Each row is a point. To make a cloud, some directions were put in groups of two or more. Within a group, all points are equally far from the middle, so they leave a hole (a ring in 2 directions, a hollow ball in 3). The other directions are filled evenly. Then the cloud was stretched, turned, moved and blurred a little. Count the holes, and give their numbers of directions, smallest first.

Cloud:
[[-15, 28, 3],
[0, 16, -49],
[-4, -36, -25],
[39, -31, 26],
[11, 7, 4],
[24, -42, -44],
[-12, -50, -55],
[-8, -55, 31],
[9, -52, 50],
[41, 19, 16],
[13, 11, -26],
[28, -29, -34],
[45, -17, -21],
[35, -25, 3],
[-29, 2, -33],
[-12, -34, 10],
[-25, -62, -23],
[-21, -55, 10],
[-8, 14, 54],
[7, -52, -57]]
Holes: 0

Cloud:
[[-71, -2, 21, -9],
[-9, 30, 27, 42],
[-30, -11, -45, -3],
[-27, 45, -23, -43],
[-15, -7, 59, -23],
[5, 28, 23, -49],
[-21, -5, 48, -31],
[-24, -6, 34, -31],
[-34, 12, 4, -49],
[-35, 17, -20, -31],
[-33, 0, 34, -15],
[21, -7, 11, -21],
[-26, -25, 0, -16],
[11, 13, -34, 12],
[-32, -65, -15, -61],
[-19, -58, 47, 5],
[28, 48, -47, 15],
[4, 23, -16, -56],
[-48, -4, 8, -19],
[-27, 11, -5, -53],
[-45, -26, 36, 51],
[-2, -38, -6, -41],
[37, 25, -37, 21],
[24, -45, 37, 28],
[-9, 46, 51, -30],
[-42, -17, 58, -39],
[20, -49, 21, 23],
[19, 23, 9, 19]]
Holes: 0

Cloud:
[[-30, 28, 35, -38, 37, -2],
[-50, -5, -25, 19, 14, 28],
[29, 33, -9, 15, 22, 23],
[47, -23, -14, -26, 22, 10],
[-23, -19, -8, 26, 56, 35],
[25, 24, 10, -17, -51, -15],
[-32, 11, 33, 44, 35, -8],
[-22, -21, -26, -68, 0, -2],
[-20, 3, 40, -25, -30, -55],
[15, 18, 54, 12, 6, 19],
[-52, -18, 28, -7, 41, -17],
[32, -17, 33, -63, 16, 19],
[-17, 50, 19, -33, 22, 34],
[-16, -25, -7, 52, -20, -64],
[35, 0, -25, 6, -34, 5],
[-25, -21, 19, -78, -20, 2],
[1, 10, 49, -13, 60, -41],
[-11, 3, 25, -31, -10, -85],
[-3, -57, 41, -8, -8, 35],
[21, -58, 24, -5, 11, -28],
[-29, -17, -37, 29, 0, -30],
[31, -51, 24, 25, 47, -33],
[8, 5, -34, 38, -37, -53],
[-34, 0, 9, 38, 37, 30],
[-39, 31, 28, 16, 9, -36],
[-22, 40, -50, -10, -1, 13],
[53, 39, 15, 24, 21, -43],
[-19, 37, -53, -22, -13, 12],
[6, 30, -45, 4, 46, 1],
[5, 14, 15, -42, -24, -72],
[-33, 10, 10, -6, -57, 17],
[-28, 43, -2, -6, -26, -25],
[14, -17, 44, -35, 58, 2],
[-27, -12, -40, -14, 56, 14],
[-11, -51, 28, 15, -22, -18],
[51, 11, -25, -7, -25, -52],
[32, -3, -33, -32, -33, 23],
[23, -21, 45, -65, 6, 21],
[2, -22, 71, -2, 6, 32],
[-9, 45, 25, 5, 21, 21],
[57, 28, -12, 12, 39, -38],
[36, 2, 4, -19, 66, -30],
[-19, -42, 20, 31, -16, -58],
[-13, 53, -26, -8, 17, 21],
[-14, 32, -49, -11, 28, 46],
[-22, 0, -53, -48, 18, 6],
[-18, -29, 21, 38, 69, -15],
[-24, -10, 46, 45, 55, -25],
[-31, -6, 20, -35, 60, -18],
[-21, -22, -16, 19, 70, -45],
[55, 13, -20, 9, 21, -2]]
Holes: 2 (2, 3)

Cloud:
[[-11, 51, 32, -18, -3, -23, -7, 72],
[28, -9, -44, -16, 40, 36, -22, -11],
[18, 9, -6, -54, 39, -24, -26, 4],
[-26, 1, 22, -54, -5, 18, -20, 78],
[4, -15, 76, -5, -22, -38, -18, 32],
[50, -2, -16, -30, -28, 6, -53, -34],
[-22, 20, 49, 38, 26, 50, 1, -15],
[17, 21, -19, 5, -13, 3, -52, 65],
[14, 29, 8, 23, -79, -14, 37, 4],
[4, -10, -32, -22, 64, -2, 0, 29],
[11, 30, -41, -14, -54, -52, -17, -24],
[-5, 31, 49, 0, -25, -11, -40, 61],
[-46, 14, -12, -18, 26, 9, -45, 8],
[-61, 18, -3, -10, -1, 30, -22, 9],
[-18, 12, 19, 28, -38, -7, 37, 52],
[1, 66, -6, 17, -5, 43, -46, -39],
[-20, -45, 2, 18, -22, -35, 33, -2],
[9, 5, 28, -73, -12, -24, -19, -20],
[20, 10, 40, 24, -27, 64, -65, 27],
[14, 16, -13, -46, -29, 10, -42, -70],
[10, -3, 46, 36, 2, 4, 13, 74],
[11, -12, -50, -50, -32, 10, -35, -3],
[-36, -45, 44, 7, 22, 13, 7, -21],
[13, 31, 22, 37, 18, -44, 12, -4],
[-5, 53, 32, -28, 2, 77, -17, 14],
[30, -16, 10, -55, -39, 30, -40, -36],
[20, -9, -23, -9, -62, 56, -11, -58],
[-2, -7, 7, -5, -20, 18, 6, 80],
[15, 22, -33, 48, 14, 36, -58, -39],
[-31, -12, 48, 27, 29, -22, 75, 12],
[22, 31, 15, 13, 2, -10, 11, -35],
[18, 11, -16, 10, 21, -8, -52, -33],
[-8, -51, -21, 32, -17, -31, 16, -20],
[41, -9, -1, 19, 37, 20, 7, -61],
[-20, -12, 41, -12, 80, -14, 4, -81],
[-3, -35, -17, -34, 21, -13, -59, -4],
[11, 26, -47, -37, 50, 60, -13, 1],
[20, 63, -15, -40, 27, 47, -20, -31],
[38, 58, 0, 19, 0, 15, -7, 8],
[-5, 23, -32, -3, -9, -55, 11, -30],
[4, 28, -49, -13, -18, 3, -27, 49],
[38, -10, 15, -48, -24, 59, -18, -33],
[44, -1, -10, -75, -34, 5, 8, 15],
[44, 9, 28, 10, 10, 2, -38, -44],
[40, 15, 42, 35, -36, 10, 7, 40],
[-6, 18, -40, -1, -20, -33, -2, -59],
[-49, 47, 9, -31, 12, 16, -18, 34],
[14, -45, 13, -8, -28, -29, 18, 31],
[-26, -23, -42, 2, 29, 28, -20, -45],
[14, -13, 63, -6, 13, 6, 22, 45],
[25, 10, 1, 13, 5, -3, -54, 79],
[31, 32, 4, -7, 53, 39, -42, -32],
[-34, -13, -45, -18, 24, -18, -1, -18],
[-38, 40, 33, 2, 36, 31, 19, 21],
[34, -22, -10, -29, -33, 49, -9, -27],
[22, -17, -45, 1, 39, 25, -15, -6],
[-9, 15, 10, -29, -53, -27, 3, -45],
[1, -39, 2, 43, -15, -12, 57, 9],
[-3, 34, -21, -12, -14, -34, -57, 15],
[-29, -44, 22, 18, 1, -11, 22, 29],
[23, -14, 55, 33, 10, 11, -3, 81],
[-71, 0, 16, 28, 26, 0, 7, 15],
[-43, -58, -10, 48, 7, -21, -10, -13],
[-2, -5, -19, -26, -6, -22, -27, -57],
[-28, -41, 16, 63, 7, 8, 19, 12],
[0, 36, 21, -29, 30, -13, -50, -23],
[5, -6, -6, 20, 35, 27, -76, 3],
[-17, -53, 12, -20, 10, -3, -25, 42],
[2, 31, 11, -16, -19, 2, -50, 80],
[-38, -1, 69, 57, 6, -14, -15, -4],
[-19, -10, 54, 5, 44, -25, -33, 87],
[-29, -27, -49, 3, -31, -30, 16, -18],
[-20, 17, 36, 43, 40, -22, -5, 52],
[24, 35, -2, -41, 2, 6, 21, -29],
[-26, -9, 12, -9, 55, -42, 43, -59],
[29, 63, 16, 7, -51, 44, -61, 23],
[13, 22, -6, -40, -72, -32, -36, -41],
[-25, 10, 10, 53, 50, 22, -37, -5],
[13, -33, 45, 3, -18, 34, -28, 32],
[50, -34, -31, 9, 17, -4, 11, -4],
[-7, 54, -11, 12, -34, -46, -40, 29],
[-13, 54, -18, -21, -14, 10, -73, -30],
[-7, -20, -8, -9, -44, 15, 20, -14],
[-1, -50, -22, 9, 16, -7, -37, 6],
[47, 45, -23, 3, -60, 2, -15, -38],
[35, 44, 10, -3, 6, 10, 29, -13],
[7, -47, -24, -8, 10, -48, -1, 15]]
Holes: 1 (3)

Cloud:
[[36, 36, 49, -7, 19, 0, -8, -17, 58],
[15, -18, -35, 50, 50, 20, -21, 23, -42],
[30, -17, 41, -36, 18, -20, 34, 26, 6],
[-9, -7, 7, 46, -3, 5, 25, 56, -7],
[55, -47, 7, 13, -32, 48, 0, 32, 8],
[3, -6, 12, 20, -57, -26, -22, 26, -2],
[47, 13, 28, 24, -35, 35, -57, -54, 7],
[24, -61, -15, 8, -23, -4, -3, -58, 20],
[-27, -1, 27, 51, -8, 18, -15, 45, 45],
[3, 18, 37, 37, 4, 59, -27, 30, 56],
[-44, -63, -2, 37, 11, -26, 35, 11, 2],
[11, 22, 12, 39, -30, -29, -7, 5, 47],
[60, -44, -8, -25, 4, 11, -31, 24, 22],
[30, 60, -6, 41, 37, 38, -25, 11, -11],
[53, -48, 16, -1, -5, 67, -7, -23, -33],
[-17, -16, 19, 59, 65, -29, 7, 13, -12],
[36, 14, 2, 33, -36, -24, -10, 18, -7],
[-23, 24, 56, 19, 23, 12, -22, -31, 28],
[-25, -36, 56, -11, -4, 24, 37, 41, 16],
[-18, 23, 30, 28, 76, -7, -42, -13, -4],
[-6, -36, -13, 15, -39, 27, 21, 38, -5],
[-30, 15, 52, -10, -5, 16, 15, -18, 42],
[18, 24, 15, -4, -27, 5, -70, -33, 12],
[-31, -19, 21, 65, -46, 41, 10, -40, 2],
[-4, -1, 7, 8, -32, -3, 4, -19, 75],
[-47, 28, 33, -1, 7, 25, -12, 12, 71],
[-30, 2, 23, 14, -42, 4, 12, -12, 66],
[-11, -4, 16, 10, -30, -30, 64, -15, -4],
[61, -21, -15, -47, -52, 34, -12, -25, 6],
[6, -6, -27, 10, 58, 23, 10, -36, -27],
[1, -65, -21, 23, 4, 51, -12, -27, -1],
[44, 60, 27, -40, -29, 9, -22, -21, 29],
[6, 6, -34, -4, 13, 29, 21, 20, -49],
[48, -19, -8, 2, -15, -11, -52, 7, 30],
[-4, 17, 12, 8, -8, 9, -42, 14, 60],
[44, -11, -7, 39, -39, -9, -23, 7, -26],
[-28, -8, 15, 32, -24, -3, 64, -5, 2],
[-14, 32, 89, 39, 23, 33, 13, 43, 16],
[-13, -61, 3, 43, 12, 23, 33, 49, 31],
[10, -47, 3, 45, 9, 57, 17, -27, 59],
[4, -78, 5, 32, 2, 26, 31, -4, 32],
[-7, -4, 40, 78, -12, 24, 0, -12, 62],
[-30, 0, -35, 27, 9, 48, 18, 19, -58],
[-3, 13, 21, 18, 52, 44, -33, -41, 20],
[38, -14, 20, 12, 16, -6, -71, -34, 12],
[37, -12, 19, 53, -32, -20, -8, -61, 50],
[2, 0, 8, 17, 19, -2, 40, 53, -15],
[20, -14, 0, 15, -78, 35, 43, 6, 6],
[14, 33, 57, 24, 29, -8, -22, -35, 7],
[29, -22, 12, -12, 8, 37, -11, -53, 3],
[6, -69, -19, 10, -13, 13, -23, -6, -22],
[55, 49, -15, 3, -7, -49, -11, -20, 35],
[45, 4, -11, -16, 43, 28, -18, -60, -7],
[-15, 39, 66, 70, 43, 14, 12, 7, 1],
[36, 25, 38, 26, 53, 17, -21, -42, 24],
[39, 66, 12, -16, 17, 19, -3, -9, 31],
[16, -30, 1, 13, -6, -40, 21, -23, -59],
[2, 46, -25, 49, 39, 28, -32, -33, -20],
[14, -8, -10, 52, 2, 28, -34, 31, 23],
[4, 13, -24, 15, -15, 2, -66, -20, 34],
[13, 43, 33, -21, -19, 40, -5, -5, 46],
[51, -2, 26, -29, -5, 50, 25, 33, -23],
[-27, -26, 56, 42, 78, 30, -17, 28, 14],
[25, -52, 28, 4, -26, 48, -5, -15, -36],
[43, -13, 23, 23, 81, 9, -42, -14, -7],
[28, -37, 9, 17, -60, 5, 57, 12, 11],
[10, -55, 37, -25, -29, -8, 30, 14, 32],
[-25, -36, 22, 14, -44, 6, 18, 52, 10],
[37, -3, -15, 38, -16, 1, 13, -67, -16],
[50, -44, 13, 46, -18, 8, 39, 30, 16],
[13, -42, 14, -5, 57, 17, -24, 3, -31],
[64, -34, 14, -5, 46, 12, -23, -13, -39],
[-5, 69, -11, -32, -27, -21, 13, -14, -6],
[0, -50, -23, 6, -16, -1, -32, 19, -15],
[39, 41, 1, -5, -22, 70, 30, -2, -45],
[40, -29, -10, 30, 28, -7, -75, -51, 41],
[-2, -14, 39, 25, -45, 20, 17, -31, 56],
[-9, -28, 9, 12, 51, 67, -38, 39, -29],
[34, -39, 21, -12, 83, -35, -11, -1, 12],
[-24, -15, -12, 20, 47, 22, 10, 10, -67],
[-7, -43, -7, 46, 31, -68, -21, -12, -2],
[-27, -8, 36, -19, 7, 5, -14, 59, 17],
[30, -16, 6, -8, 25, 78, -5, 22, -49],
[-12, -22, 12, -22, 33, -34, 19, -15, -41],
[21, 10, 12, 1, -25, 102, -12, -16, -20],
[1, -52, 40, 4, -41, 24, 14, -28, -10],
[-42, -6, 9, 77, 5, 11, -27, -33, 29],
[55, -25, 36, -58, -21, -11, 37, 1, 18],
[-16, 21, -33, 12, -34, 15, -19, -11, 33],
[-40, 0, -11, 55, -34, 34, -17, -37, -10],
[6, -55, 22, 27, 13, 23, 8, 48, 45],
[54, 75, -2, -15, -37, -15, -1, -33, -2],
[44, 4, -10, 50, -21, 9, -33, 8, 7],
[-9, -57, 41, 32, -8, 67, 36, 3, 24],
[47, -52, -23, 59, 37, -27, -47, -30, 14],
[56, 34, -10, -12, 52, -30, -22, 16, 15],
[-47, 60, -5, -3, 14, -11, 26, 8, 23],
[-5, 32, -25, 20, -48, -23, -43, -37, 4],
[45, -61, -15, -29, 48, -11, -53, -13, -7],
[-30, 14, -4, 29, -39, 23, -49, -34, 8],
[27, 38, 17, -28, 25, 24, 13, -12, 48]]
Holes: 3 (2, 2, 2)

Cloud:
[[-8, -12, 49, 5, -24, 22, -11, -1, 67],
[-63, -5, 37, -5, -15, 31, 4, 6, 22],
[-7, -5, 63, -24, -4, 20, 64, -4, 38],
[-16, 0, 53, -13, -17, 62, -8, -6, 58],
[-40, 17, 9, -4, -3, -25, -11, 33, -14],
[-14, 38, 43, -39, -3, -23, 30, -53, 32],
[59, 48, 31, -7, 7, 8, 3, -10, -21],
[-36, 12, 16, -43, 41, -20, -15, -65, 15],
[-16, -27, 40, 46, -13, -11, -15, 7, -6],
[11, 33, 44, -3, -37, 39, 8, -23, 34],
[-36, 3, 28, -11, 37, 9, -20, 17, 44],
[-23, -38, 61, 30, -10, -2, 44, -19, -10],
[-44, 46, -26, 7, 21, -14, 25, 39, -1],
[-15, 46, 13, 20, 20, -34, -53, -1, 16],
[19, -37, 35, -17, 2, 14, 33, -24, -3],
[-78, -63, 45, 27, -27, 29, 24, 21, 36],
[12, -24, 18, -4, -23, -25, 5, 42, -38],
[-20, -19, 25, -1, 23, 49, 36, -22, 56],
[-25, 18, 55, 36, 0, 24, -26, 64, 7],
[61, 13, 16, -22, 17, 43, 19, -48, -14],
[6, 30, 42, 8, 16, 25, -61, -9, -28],
[-15, -31, 41, -17, 46, 55, 29, -71, 35],
[22, -33, 24, -30, 5, -28, 67, -13, 5],
[-50, 55, -9, 60, 56, 5, 1, 45, 9],
[-10, -12, -3, 10, 31, 50, 54, -17, -28],
[-34, -28, 12, 60, 17, 5, -9, 46, 33],
[-10, 2, -35, 32, 45, 13, -21, 44, 15],
[0, -19, 5, -20, -10, 5, 32, -54, -5],
[-29, 34, 55, 15, 14, 41, -36, 36, 29],
[-13, 40, 3, -5, 82, 14, 0, 8, -2],
[-3, -48, 50, 9, 31, 74, 40, -2, 27],
[23, 56, 10, -19, 28, 42, -33, 31, -13],
[27, 36, 2, -27, 44, 9, -42, -5, -13],
[-45, -3, 38, -11, -48, 23, 8, -11, 27],
[6, 16, 17, 19, -21, -38, 3, 16, 27],
[-48, 11, 40, 5, 19, 28, 21, -20, 81],
[-39, -44, -20, 45, 37, -15, 15, 26, -40],
[-31, -19, 59, 4, -28, -29, 17, -25, 60],
[-30, 11, -16, -16, 26, 1, 2, -16, 36],
[5, 10, -7, 32, -6, 56, 0, 68, -16],
[-14, 17, 4, 1, -5, 60, 0, -30, -2],
[-56, -43, 22, 23, -5, 40, 0, -2, 73],
[-40, -43, 13, 30, -6, -31, 35, -13, 39],
[17, 20, 66, -17, -55, -11, 54, -29, -3],
[-35, 0, 11, 5, 17, 7, -64, 31, 8],
[-29, 33, 48, -44, -17, 59, 25, -3, 18],
[-5, 58, 20, -43, 79, 21, -3, -34, 2],
[6, 11, 15, -33, 51, -6, 38, -14, 40],
[-8, -32, -36, 24, 67, 4, -9, -9, 22],
[-22, 55, 27, -15, -7, 18, 8, 30, 36],
[0, 19, -2, 20, 80, -25, 10, 41, 5],
[22, 14, 14, 33, -9, 9, -25, 21, -26],
[-20, -37, 65, 50, 0, 20, -13, 31, 12],
[7, -3, 5, -6, 76, -36, 0, -23, -18],
[-41, 1, 34, 22, 24, 83, -24, 21, 40],
[-29, 48, 25, 5, 6, 17, 15, 59, -18],
[-29, -45, 76, -4, 4, -8, 37, -64, 23],
[-28, 43, 53, -2, 1, 2, 2, 50, -24],
[-45, 3, 51, -2, -15, 24, 47, 28, 38],
[-25, 25, -21, -10, 49, 40, -13, -9, 20],
[25, 16, 19, 20, 12, 15, 1, 49, -52],
[70, 25, 15, -55, -12, -9, 20, -41, 37],
[-6, -22, -42, -7, 45, -11, 8, -29, -44],
[-14, 21, 92, 25, -9, 21, -14, -11, 6],
[-13, -33, 21, 27, 10, -2, 4, 65, -35],
[-18, 9, 18, 2, 17, 12, -26, 3, 6],
[-38, 0, 46, 51, -6, 29, 26, -38, 43],
[-47, 29, 48, 70, 31, 7, -36, 13, 27],
[-51, -4, 59, 32, -20, 40, -13, 67, 8],
[-58, -30, 38, 11, 4, -24, 15, -53, -18],
[12, 61, -14, -50, 85, 3, 21, 12, -54],
[-20, -8, 9, 11, 63, 44, 6, 17, -56],
[-7, -49, -4, 52, 41, -24, 11, 24, 7],
[-21, -11, 45, -47, 36, 43, 26, -31, 62],
[11, -20, 24, 7, -10, 60, 19, 23, 16],
[-13, 19, 20, -40, 2, 8, -37, 33, 36],
[-30, 45, 18, -15, 25, 21, 7, 16, 48],
[-48, 6, 50, 43, -21, 8, -50, -21, 31],
[-78, 2, 44, 64, -17, 16, -27, 49, -10],
[-22, -29, 69, 24, -22, 10, 44, -48, -4],
[2, -36, 17, -3, 32, 40, 1, -43, -30],
[-28, -20, 60, 23, -35, 5, -12, 6, 15],
[8, 47, 29, -5, 38, 28, -5, 25, 11],
[14, 30, 27, -16, 27, 44, -29, 5, -71],
[-10, 23, 40, 53, -6, 9, -34, 24, 5],
[-48, -23, 27, 2, 3, 8, 12, 8, 16],
[-20, -10, 40, -20, 5, 44, 19, -54, -21],
[18, 68, 13, -48, 26, 43, -7, 29, 17],
[32, 8, -9, 5, 32, 66, -31, 38, -10],
[40, 1, 49, 14, 9, 32, -4, -28, -2],
[-6, 17, 39, 6, -20, 61, -2, -27, -16],
[12, -79, 16, 18, 6, 25, 50, 3, 7],
[-21, -19, 4, 8, 23, -32, 30, 5, 78],
[3, -36, 39, -25, 30, 4, -13, -62, 23],
[-16, 6, 6, -30, 22, 29, -73, 22, 23],
[-26, -5, -7, 54, -31, 19, 7, 72, -3],
[2, -37, -7, 13, 84, 10, -12, 10, 0],
[57, -4, 13, -54, -26, 25, 36, 11, 11],
[61, -10, 15, -22, 4, 35, 19, -24, -23],
[-13, -8, 91, 39, -3, 39, 6, -20, 44],
[-20, -2, 44, 17, 8, -8, 41, 6, -16],
[13, 11, 22, -28, 40, 25, 23, -8, -17],
[4, 21, 6, 50, 4, 26, -39, 11, 10],
[-11, 4, 41, 39, 10, 26, 3, -22, 36],
[22, 9, 45, -56, -9, 27, 76, 4, -3],
[29, 5, 41, -67, -2, 13, -11, 8, -29],
[30, -29, 60, 28, -47, -5, 32, -49, 10],
[-3, 61, -30, 4, 64, 41, -2, 23, 23]]
Holes: 0
